Every row gives one point. To make a cloud, some directions were put in groups of two or more. Within a group, all points are equally far from the middle, so they leave a hole (a ring in 2 directions, a hollow ball in 3). The other directions are filled evenly. Then the cloud was stretched, turned, moved and blurred a little. How many holes are there, and how many directions does each take, smallest first?

Cloud:
[[ 4.5  1.7 -2.5]
 [-0.6  1.5 -3.1]
 [ 2.5 -1.6 -4.8]
 [-0.6 -3.7 -0.4]
 [ 1.9  1.6 -2.9]
 [-1.3 -4.7 -2.4]
 [ 1.1  0.6  3.5]
 [ 0.5 -0.4  0.9]
 [ 2.3  1.4 -2.0]
 [ 0.7  0.4  1.5]
 [ 2.8  4.2  1.7]
 [ 0.6 -3.0  1.4]
 [ 2.1 -3.7  1.4]
 [-2.7  2.8 -4.6]
 [ 2.4  4.8  0.8]
 [ 0.7 -3.8 -2.4]
 [-2.2  3.3 -3.7]
 [-0.1 -0.5 -3.6]
 [ 4.1 -1.7  3.4]
 [-1.2  5.5  3.9]
 [ 5.9  3.8  1.5]]
Holes: 0

Cloud, 22 rows:
[[-2.5  2.9 -0.5]
 [-3.4 -4.8  0.4]
 [-2.7  3.0  2.2]
 [-4.4  4.9  0.2]
 [-0.3 -3.1 -2.1]
 [-1.5  1.7  3.6]
 [ 1.7 -0.4 -4.4]
 [-1.7  0.6 -1.5]
 [ 1.6  1.1 -5.7]
 [-4.7  2.8  0.9]
 [ 5.0 -4.3 -1.2]
 [-5.4  6.4 -1.2]
 [-3.3 -2.6 -0.7]
 [-2.3  1.9 -2.4]
 [-2.7 -4.0  2.9]
 [-3.3  0.0 -2.5]
 [ 0.9  1.9 -0.9]
 [ 3.5 -0.5  1.1]
 [-3.4 -1.9  1.6]
 [ 3.1 -0.2 -0.2]
 [ 0.1 -2.7  0.0]
 [-2.7 -1.8  1.8]]
Holes: 0

Cloud, 31 rows:
[[ 1.7 -5.4  0.9 -0.7]
 [ 5.9 -1.6 -4.3  2.4]
 [-0.3 -2.2 -2.3  4.8]
 [-0.2 -1.9 -3.9 -0.1]
 [ 1.1  1.6 -2.1  4.9]
 [ 5.2  1.8  2.1  1.9]
 [-3.3 -1.6  2.0 -3.1]
 [-2.2 -3.5  2.0  0.1]
 [-2.1 -3.3 -0.1  2.1]
 [ 2.5 -0.3 -0.6  3.4]
 [ 1.5 -0.9  0.8  1.1]
 [-4.1  0.2  2.6  1.5]
 [ 4.2 -1.5  4.5  0.0]
 [ 0.6 -2.1 -2.4 -1.8]
 [ 3.4  0.8 -3.6 -0.7]
 [-2.8 -3.9  1.8  2.7]
 [ 6.4  2.6 -1.3 -0.1]
 [-1.2 -3.2 -2.3 -5.2]
 [ 4.3  2.2  0.6  0.5]
 [ 1.3  1.5 -0.3 -0.6]
 [ 2.8  4.4 -0.8  3.0]
 [ 2.1 -3.0 -0.6  1.7]
 [-5.0  0.4 -2.4  2.5]
 [ 4.1  1.3 -4.1  2.9]
 [ 4.0  0.0 -2.4 -0.2]
 [-2.1 -4.8  1.2 -5.7]
 [-1.9 -5.1  1.9 -1.9]
 [ 1.6 -4.0  0.3  2.7]
 [ 0.7 -7.1  1.1  0.3]
 [ 1.6 -1.3  3.3  2.0]
 [ 0.2 -5.1  0.8 -0.5]]
Holes: 0
